Each wall is flat, endless, passes through zero and stands at right angles to its row. A trip goes straight from one point to another. Which walls does it cross, in order?
(in the rows, 128 means zero)

Walls:
(1): [153 102 112]
(2): [157 197  97]
(3): [129 157 122]
(4): [140 125  75]
(5): [156 101 150]
(6): [142 110 187]
(7): [121 158 114]
(8): [135 159 117]
(9): [135 145 146]
(10): [ 84 163 114]
Trips:
[154 125  78] to [126 175 131] => 10, 9, 1, 4
[124  96 107] to [141 100 136] => 6, 4
[152 151 116] to [181 146  77] => 9
[139 139 137] to [151 114  77] => 1, 4, 6, 9, 5, 3

Walls:
(1): [148  65 110 142 144 111 141 116 166 131 131 117]
(2): [101 133 124 144 112 106 178 150 120 129  97  83]
(3): [127  86  80 163 136 151 124 129 132 159 122 104]
(4): [107 109 152 130 144 162 139 117 115 161 155 171]
(5): [131 128 136  94 144 146 127 108 134 102 137 122]
(6): [166 152  89 133 129 151 104 187 115 117 164 122]
(7): [112 144 134 141 153 123 123 169 108 129 103 103]
(8): [137 137 104 113 126 152 122 143 176 138 105 125]
Trips:
[191 131  95 135 115 110 154 157 132  69  94 177] to [130 186 124 113 140 127  90 133 109 114  88 148] => 1, 7, 5
[115 119  82 150  62 159 104 150 143 111 103 148] to [ 95 101  79 145 154 112 156 136 136 136 175 133] => 1, 4, 8
[ 91 148 159  90 156 145 116 118 142 169  93  87] to [120 147 162 140 206 176 155 120 152 121 115 187] => 2
[ 62 134 140 166 121 147 127 109 190  99 176 116] to [105 145 123 175 160 135 107 108 102 150 120 141] => 2, 8, 5, 1, 7
[129 207 104 106 153  91 123 135 119 123 163 126] to [108  95 148 186 117 125 126 142 167 155 176 147] => 5, 4, 7, 1, 3, 6

Walls:
(1): [145 101 110 117 146  92  96  92  58 148  91 109  95 142 143  95 133 120
 103 102 118 109  97 154 111  81  78  80 126 172 149 141 112 101  97  84
 144 137 146 107 125  91 117 142 111 129 127 115]
(2): [ 95 135 147 161 167 106  96  98 170 172  92 177 156 118 138 151 124 107
 100 126 166 134 122 119 153 158 130 136 119 112 173 125 149 100 106 144
 106 114 155 110 148 121 108 113 135  80  84 100]
(3): [104 149 172  88  57  84  95 146 101 118 137 124 126 128  92 150 100 150
 128 152  99 104 153 119 116  95 161 130 122 108 134  98 139 130  75 146
 123 135 166 150 117 164 119 173 157 108  85 160]
(4): [172 129 122 139 109 111 125 145 130 121 110 121 137 118 144 145 119 130
 111 171 125 148 116 107  92  87 144 147 144 134 129 192 113 143 126 149
 121 113  87  94 136 123 107 114 129 140  99  97]
(5): [190  76  88 107 178 156 158 186 150 177 125  86 161 106 143 119 104 108
 145 101 119  81 106 106 136  81 167 139 170 119 124 118 114 151 102 151
 112 113 144 120 115 100  94 115 157  77 159  71]
(6): [148 165 158 170 145 153  91  77 145 157 119 149 141 108 116  97 137 149
 109 135 140 124 185 194  90 141 137 106 136  86  77 153 130  95 143 100
  87 121 111 100 128  79 134 136 127 147 119 183]
(7): [126 171 156 112  99 148 128 125 102 128 171 100 151 102 170  88 153 142
 125  98 132 107 159 118 110  96 127 139  89 149 172 129  92 124 149 108
 145 173 173 178 104 161 108 134 136 118 101 121]
Trips:
[158 103 137 147 138 149 135 143 124 142 141 111 144 132 116 126 110  92
 123 143 115 112  83  94 162 102 157 138 172  91  94 144  86 136 191 126
 110 140 109 118  95 146 178 162 102 179  67 148] to [147 158 130 112 121 121 162 166 111  88  97 129 130  90 101 112 143 136
 137 113 146  70  86 101 102 167 124 136 124 114 157 110 110 120 119  71
 122 110  98 143 121 127 143 162 136 118 100 160] => 3, 7, 6, 4, 5, 1
[128 103 130  86 159 140  88 106 148 125 123 128 155 111 120 132 136 129
 132 133 106 101  80 126 132 102 122 178 190 140 172 163 158 123 148 138
  97 129 154 187 111 170  78 102 176 140 137 145] to [138 146 151 149 125  65 134 143 138 128 161 171 101 125 156 119  96 111
  99 107 142 101  87 124 105 127 126 133 171 104  80 131 153 183 107 162
 118 145 115 123 104 121 135 146 135  99 104 121] => 7
[171 122 136 132 150 123 108 146 172 160  70 160 112  70 152  91  94 108
 154 128 106 107 143 115 148 156 130 135 153 165 114  96 133 130 123 153
 117 113 132 179 121  77 140  95 161 127 181 120] to [124 131 102 132 108 122 161 120 155 106 176 144 154 194  80 167  93  82
  69 127  90 138  99 153 187 178 141 121 129 136  93 126 139 129 151 166
 139 166 127 124 114 188  96  83 136 148 115 114] => 6, 5
[126 170 152 137 113 116 164 140 115 152 104 113 120 184 149 128 132 130
  94 126 112 122 114 119 158 123 142 150  75 128 175 152 115 124 130  96
 101 147 164 182 171 118 190 131 147 109 140 145] to [ 95 170  87 167 120 161 173 104 187 133 151  83 106 194 106 145  90 116
  80  96  81 136  92 144 141 114 130 138  88 161 131 110 145 110 159 137
 199 161 168 106 143 181  83 150 155 142 144  95] => 1, 3, 2

Walls:
(1): [151 124  83 165 161  82 149 132 120 128 136 118 128 130 164 144  87  93
 145 113  98 109 130  95 122 170 130 137  99 150 123 145  99 107  84 132
 128 119 150 127 121 147 128 103  96 108 134 121]
(2): [141 131 139 104 146 157 122  84 123  92 131 157 139 112 133 126 139 179
  71 132 109 147  91 100 140  98 189 153 123 117  97 102 114 137 103 131
 129  88 133 129 169 148 140 176 149  90 129 109]
(3): [127 113 143 117 129 158 156 149 118 129 165  93 100 127 115 128 133  90
 122 134 105 143 120 178 128 139 108 105 132  62 130  83 127 108 140 178
  93 153 150 115  88 208 117 111 114 142 108 145]
(4): [102 116 136 156 153 151  98 133 166 132 133 121 141 129 125 127 161 135
 114 120 110 128 150 158  78  92 152 120 155 145 156 132 116  83 131 128
 177 113 140 116 170 156 125 105 148 139 114 148]
(5): [ 89 152 161 115  83 116 106  84 178 148 138 177  68 147  74  63  72 143
 134 116 154 164 143 159 160 133  99  98  97  98  90 147 123  85 108 148
 135 133 111 165  97 111 114 123 149  95 144 154]
(6): [133 118 109 159 161 141 139 115 144  92 131 152  96 122  93 138  99 156
 126 133  98 112 143  94 194 126 123 136 145 128 107 159  98 150 134 104
 126 153 150 159 150  91 137 137 136 173 145 193]
(7): [ 87 126 118 138 129 169 122 141 105  63 171 140 102 181 174 134 105 106
  89 154 137 162  62 149 126 130 129 106 155  76  94 122  90 126 117 144
 127 123  84 101 137 146 133 136  96 141 157 145]
(8): [107 171 164 216 160 140 111 169  81  84 127 141 127 113 163 106 185 127
 186 133 120 135 124 164 162 145 120  97 164 133 128 144  97 154  82 109
 124 167 103  83 114  95 116  97 179 120  83 164]
(9): [142 157 125 110  78 174  70 137 158 132  54 117  86 139 135 143 131 108
  79 117 109 133  98 191 131 137 119  99 127 121 188 161 138 127 145 152
 161 132 167 126  95 175 124 130 149 143 125 166]
(10): [120 104 152 117 103 150 142  75  99 127 105 130 101  95 100  88 159 141
 115 145 152 118 148  89 151 159 115 167 109 150 166 192  93  80 156 118
 125  83 161 116 121 105  98 159 140 174 123 145]
(11): [110 106 140 123 126 133 127 105 154 115  92 133 130 118 107 117 101  84
 104  81 104 139 140  94 122  82 132 131 120  81 132 113 150 119 189 141
 121 148 150 108 192 117  90 139  67  82 114 145]
(12): [217 136 126 111 149 123 126 149 131 136  92 147 144 107 142 108 137  98
 131 100 109 151 153  96 130 150  98 148 137 111 167 144 155 162 108  92
  82 162 108  96 155 126 108  94  91 176 141 113]
Trips:
[121 100 149 109 172 103  99 130 158 119 107 175 159 168  91  90  75  96
  58 128  98 154 138  91 156 161 147 143 119 109 118 114 159 107 142 132
 119  98 154 122 162 107 163 136 123 144 139 126] to [ 72 130 139 117  92 124 146 128 147  97  97 140 107  74 141 179 138 129
  90 147 107 119 124 121 119 142 112 128 113 178 106 142 128 119 134 147
  91 127 112 145 131 108 129 195 132  94 100 108] => 12, 1, 7, 9, 6
[147 124  77 105 120 127 153  91 121 134 148 120 122  92 125 147 184 207
 123 115 151 134  73 114 129 134 124 130 142 115 149 149 145 109 107 156
 164 131 140 161 124 155 102 151 162 125 153 141] to [112 106 149 121 157 136 128  96 161 123  98 129 105 125  89 131 136 101
 149  94 137 101 137 133 161 157 182 109 127 128 133 113  85 143 127 167
 138 135  66 157 129 111 104 158 164 161 117 145] => 5, 8, 11
[143 152 181 181 165 155 175 120 163 148 111 113  89 137  84 128 127 153
  92  93 103  99 128 104 158  95  88 136 113 142 129 154  94  94 134 144
 157 171  88  87 162 134 114 176  95 117  98 155] to [112 120 119  97  73 146 113 106 156 163 119  95 121 102 106  86 155 145
 135 114 113  62 105 138 146 164 131 109 167 105 117 125 129 154  87 132
 107 126 109 148 186 117  96 123 113 103 127 119] => 3, 8, 4, 6
